Each wall is flat, endless, passes through zero and stands at right angles to its row. A trip goes straight from one point to another. List the walls that it crosses, first one first.
In the rows, 128 means zero.

Walls:
(1): [169 182 132]
(2): [106 148 100]
(3): [114 134 125]
(4): [104 142 138]
(5): [ 85 177 181]
(6): [165 117 128]
(7): [139  94 144]
(8): [ 67 143 109]
Trips:
[175 111 154] to [138 116 139] -> 1
[133 171 116] to [104 140 103] -> 1
[110 132 179] to [105 111 159] -> none
[ 87 165 142] to [106 132 127] -> 1

Walls:
(1): [130 122 120 114 114 102 112 114 120 114 104]
(2): [ 97 103  71 146 117 147  77 140 106 154 127]
(3): [ 99 171 143  97 119 104  72 112 167 129 113]
(4): [147 187 118  93 142 147 174 151 126 130 171]
(5): [136 144 154 106 121 120  73 127 132 173 125]
(6): [151 133  80 200  94  88 126  99 182  90 118]
(7): [119 139 219 126 172 116 129 112 134  75 105]
(8): [140 134  95 158 190 133 157 156  72 131 108]
Trips:
[189 171 133 130  87 178 122 185 176 183 144] to [104 146 141 138 173 123 144 135 124 141 181] -> 3, 8, 7, 5
[138 129 144 112 140 192 213  88 142 109 119] to [106 121 160 241  97 149  96 176 125  98 122] -> 6, 4, 2
[130 164 141 168  75 160 145 131 132  87 136] to [101  69  87 174  81 140  98  75 139 160 106] -> 7, 4, 2, 1, 5
[201 183 137 140  83 160 120 140 110 123 137] to [112 106 118 117  66 141 140 157 207 103 155] -> 3, 5
[135 104 176  80 211  79 127 178  88 180 125] to [ 99 138 172  93 147  90  95 148 113  91 142] -> 3, 1, 8, 4
[153 160  96  42 146 129 169 100 145  68 151] to [125 115 105  84 108  96 135 118 162 147  81] -> 6, 7, 5, 4

Walls:
(1): [147 154 158 138  72 116 179 124 126 170 131 199 106 114 184 139 100 120
 162 171 141  86 113 129 128 128 164 183 158 135 109 149]
(2): [ 95 133 118 134 152 150 155  90 184 117 109 145  94  80 164 135 137 112
 175 133 130 109  61 110  78 104  96 106  90 140  86 130]
(3): [149 105  83 141 155 145  82 168  67 117 108 151 142 102 139 117 120  71
 175 168 109  83 157 129 150 182 144 145 103  70 110 186]
(4): [169 119  86 110 114 145 112  95  78 154 135 169  90 182 111 104 151  97
 170 160 158 170 128  98 139 102 105  89 108 110 104  72]
(5): [168 146  94 102 107 121 211 158 153 112 190 158  88 144  81 135  53 115
 118 162 131 134 119  96 164 138 126 127 135 103 123 113]
(6): [107  96 170 150 132  59 123 185 159 128 144 115  72 157  82 188 133 119
 129 126  62 130 127  97  49 114 148 106 147  92 126 112]
(7): [107 157  55 150 154 163 131 107  97 140  54 131 159 157 112 106 137  81
 105 142 118 114 145 105 132  85 169  82 121 146 156 166]
(8): [121 156 166  89 119 178 147  64  95 173 168 157 150  93  93 135  54  93
 146 100 145 127 107 138  86 216 140 173 136 110 133 178]
Trips:
[148 148 137  60 147 118 114 120  99 150 108 161 174 106  83 119 158 106
  93 138 126 108 153  91 146  70 109  78 171 163  71 120] to [131 205 133 152 125 154  68 133 132 171 136 117 153 154 101 109 130  96
 148 111  86 165  99 148 164 130  94  98  65 106  87 155] -> 3, 8, 2
[197  90 136 137  95  74 101 107 117  56 128 103 142 142 102  87 148 152
 153 143 128 155 174 140  77  99 169 149 111 120 130 139] to [ 85 151  99 127 122 104 161 128  59 157  96 100 158 148 156 127 188 156
 172 149 104  60 143 163 161 125 100 133 117 142 141 101] -> 7, 6, 1
[155 193 150 164 128 125 152 129  91 139 126 139 132 101 172 109 167 151
 182 129 100 113 131 175  75 135 188 128 134 129 132 144] to [154 115 173 147 131  52 118 176 174 154 185 113 111  83 108 130  92 160
 130 165 149 198 138 103 106  45 167 159 144  74 131  80] -> 6, 7, 3, 8, 2, 5

Walls:
(1): [149  65  96 168 132  92 175  89 133 147 107 107 123 170 157 136 148  99
 101 100 151 107 129 161 114 139 107  96 144 122 129 116 130 148 151 128
 141 170 132 156 139 114 131 104 133 173 111  67]
(2): [134 128 116 109 125 126 133 162 116 158 109 110 153 127 116 111 171 117
 158 162 178  94 129  97 126 156 126 149 159 112 127 132 102 102 117 117
 152 155 113  90 137 115 141  96 152 127 148 125]
(3): [148 146 147 148 104 134 158 159 138  95 127 139 131 138 105 133 121 175
 136 109 116 120 103 141 180  77 110 147 172 157 136 100 115 138 146 159
 117  75 126 120 142 164 149 110 171 121 126 124]
(4): [110 147  90 126 167 157 125 161 117 125 130 175 130 134 129 119 153 181
 123  68 104 144 138 177  84 100 133 143  83 130 144 132  99 143 191  81
 129 116 175 156 154  88 162 124 115  94 126 132]
(5): [126 121 113 112 139 114 118 107 126 121 164 128 127 135 137  99 143 129
 142 140 106 102 140 109 116 105 102 113 146 113 100 118 173  98 172 153
  98 109 120 160 111 137 121 189 137 130 163 132]
(6): [ 94 148 151 156 125 115 133 111 139 167 127 148 163 181 170 106 163  96
 144 135 119  98 115 197 128 150 100 109 132 126 137 136 120 135 133  99
 135 122 113 116 149 142 158 117 176 126 164 160]
(7): [164 146 168 135 163  94 114 106 157 100 125 136  73 119 162 131  86 135
 173  89 142 122 143 132 126 104 120 118 142 112 121 106 151 122 166 163
 145 180 149 155 159 141 161 138 110 135 131 110]
(8): [117 138 130 127 173 135  87 168  89 129 146 155 111 115 146 127 183 145
 118  94 130  86 140 111 150 122 146  89 158 113 132 137 158 157 158 118
 154 126  79 127 153 129 143 128 119 144 120 137]
Trips:
[179 146 155 120 128 108 124 103 130 145  73 140  78 133  95 121 124 127
 146 115 110 122  99 113 147 133 132 116 125 114  81 100  69 144 122 115
  95 140  94  65 144  73 149 152 150 149  88 150] to [ 54 111 149 114 113  73 136  84 118 177  84  84  87 149 112 109  99 157
 129 108 153 153 148 126 139  82  99 114 151 116 157 158 171 169  65 106
 136 158 123 144 143 135 126 136 105 139 131  85] -> 1, 3, 2
[107 186 163 103 154 103 141 119 157  84 143 136 141 127 123 143  99 164
 155  95 141 117 109 142 122 193  92 105 148  90 122 117 182 121 142 102
 142 138 104  99 137  92 118 171 124 155 128 141] to [183 143 135 151 123 109 128 106 140 178 112 116 172 115 126 151 116 103
 129 131 139 144 105 115 139 125 119 129  96 130 144 142 104 146 161 118
 175 118 136 200 129 118 126 154 145 115 141 148] -> 4, 1, 8, 5
[169 140 145 148 155 158 111 105 138 121 111 100 158 113 139  97 114 144
 165 157 112 134 108  97 153 122 132 167 177 136  94  91 149 144 127 149
 112 114 145 118 119 141 105 129 127 131 106 127] to [135  92 100 112 143 121 160 114 111  97 177 140 117  81 182 163 145 161
 151 148 142  97 132 126  94  96 183 132 156 122 127 127 135 139  91 151
  98 154 174 168 147 116 164 189 137 112 169 161] -> 2, 8, 4, 3
[148 117 119 128 112 159 133  75 134 148 106  86 134 117  57 166 104 149
 204  58 146 147 127 130 123 126 144 159 204 127 128 158 146  81 155 110
 139 116 139  88 163 136 115 108 129 169 115 114] to [113  96  84 116 145 103 126 143 155 148 101 154 114 106 173 157  67 105
  90 111 119 106 126 145 120 148 109 115 101 116 112  78 123 130 119 116
 170 127 125 119 134 116 164 120 164 117 150 134] -> 4, 6, 3, 2

Walls:
(1): [125 164 148 130 130 137 121  89 175  79  93 103 153 121 112 136 139 111
 154 108 150 135 104 144 116 122 121 144 143 109  95 150 100 125 169 119
 186 119  80 115 150 137 130 145 119  84 120  76]
(2): [172  70 150  97  48  93 110 108 100  85 109 184 181 123 208 156 146  86
 137 128 171 101  88 150 133 103  89 118 156 111  82  82 124 117 119 136
 180 127 176 112 125 137 189 144 166 135 109 207]
(3): [124 131 193  92 140 149  79 119 134 157  81 101 164 133  83 151 160  92
 158 172  71 100 136 154 112 156 134 210 137 105  99  66 112 173 130 145
 145 141 111 104 126 105 104 136 130 165  98 160]
(4): [ 86 154 105 144 150 148 168 188 110 192  87 173 130 198 148 163 136 138
 137 125 129  94  58 152 103  76 101  99 123 159 105 111 119  71  96 168
 122 154 141 129 138 106 103 145 167 145 120 185]
(5): [117 144 133 115  37 169 160 112 108  67 117 185 156 199 119 103 119 133
 150 152  84 164 158 129 108 102  87 143 110 100  89 101 121 115 109 161
 161 128 125 172 134  70 170  69 133 166 161  18]
(6): [161 176 106  57 146 159  98  96 128 131  65 132 127 137 145 135 141 113
 148 103 112 159 143  99  83  74 144 117 122 130 101 150 122 138  72 121
  67  95 117  89 118 145 100 175  82 143 108 110]
(7): [128  84 136 151  75 139 139 162  76 182 124  90 131 156 148 155 111 138
 100 106  79 103 140 105  88 148 168 217 160 121 111  90 158 120 108  63
 141 133 125 149 102 140 111 135 142 128 129 170]
(8): [117 142 156 156 132 162 122  99 154 161 125 118 156 105 134  91 113 110
 141 124  95 120 138 144 141 112  90  82 115  88 140 136 168 145 156 147
 141 139  95 102 118 176 138 133  68 141 142 100]
Trips:
[150 107 160 100 139 141 145  90  48 131  73 130  57 142 126 106 148 119
 112  96 147 145  99 196  81 128 120  85 160 160 101 127 141 157  88 151
 140 161  97  92 140 165 161 137 128 158 102 110] to [100 158 162 122 145 113  89 136 136 131  77 137 132 129  92 102 103  81
 144 207 127 120 101 147  92 157  62 133 163 116 100 146 189 134  62 138
 107 150 123 124 151 107 113 157 151 136 130 140] -> none
[149 151 143  75 109 109 142 147 109 100 104 178 165 154 110 134 112 128
 111 144  63  99 144 113 125 124 152 127 123 114 205 197 141  68 148 144
 132 147  87  96 105  65  99 145 113 155 174 129] to [149 165 123  71 167 140 153 160  93 116 143 145 144 133 146 139  72 128
 137 111 136  55  96 169 150 187  98 126 170 188 182 102 129 125 112 211
 141 157 151 166 143  90 107 146 137 109 107 135] -> 8, 6, 2, 5
[152 135  96 120 203 151 154 109 166  91 136 164 115 120 145 147  88 133
  76  90  90 165 149 106 175 104 162 148 130 107 102  71 169 120 102 144
 109 147  86 162 159 121  87 192 123 141  45 139] to [ 97 107 108  81 145 141 117 147  88 152 138 164 152 154 121 133  94  93
 151 119 111  99 187  63 145 130 115 108 174  74 119 139 200 113 118 143
 142 121  70 110 128 120  61 166 112  99 133 173] -> 8
[ 76 176 166 136  81 138  79 140 141 105 114  85 144 104 103 162 163 122
 117 165 142 117 112 143 115  95  86 104 116  86 137  88 137 148 119  56
  99 132  99 149 121  75 113  83 164 125 141  76] to [ 85 129 146 107 112 125 188  69 154 143  82 142 138 163 141 100 153 150
 120 114 227  74  84 154 134 130  76 161 101 108 107 115 193 173 174 136
 180 146 165 133 165 146 192 118 150 167 133 137] -> 2, 4
[117 121 127 129 166 169 156 148  78  81 106 116 125 120 184 115 132  79
 133 141 138 161  79 178 136  92 113 125 129 110 136 120 180 103 142 145
 155 115 132 122 175  96 191 103 161 165 194 131] to [120 100  96 117 102 120 158 136 129 167 141 161 119  46 168 160 120 134
 137 207 116  73 135 122 127 127  96 109 118 125  93 103 112 139 103 135
 140 140  63 155 135  98 108 112  81  98 130 158] -> 1, 3, 7, 5
[ 84 126 125 170 135 100 176 170 125 153 131  83 122  52 160 107 160 106
  98  92 142 100 119 121 154 119 110 207 119 125 153 122 189 105 146 155
 120 161 186 118 159  95  95 114 156 112 150 185] to [123 114  74 172 147 146 115  77 123 111  82 141  67  93 146  94  52 114
  88 120 118 133 136 125 132 129  81 117 137 154 123 113 142 160 139 165
 167 149 160  88 160 162 120 156 119  88  93 117] -> 8, 7, 4, 1, 6
[ 59  55 189 146  93 122 133 107 112 102 113  87  73 122  93 125  55 104
  97  95 146  68 142 127  78 113 102  87 115 122 160 168 145 149 161  98
 168 138  85 164 162  84 178 123 174 137 134 162] to [161 128 142 141 139 138 146  68 108 130 141 128 121 132 144  82 149 131
  91 130  81 182  91  90 181 142 166 152  96 170 157 146 141  73 169 161
 191 115 137 192 147 157  36 196 119 119  64 110] -> 5, 2
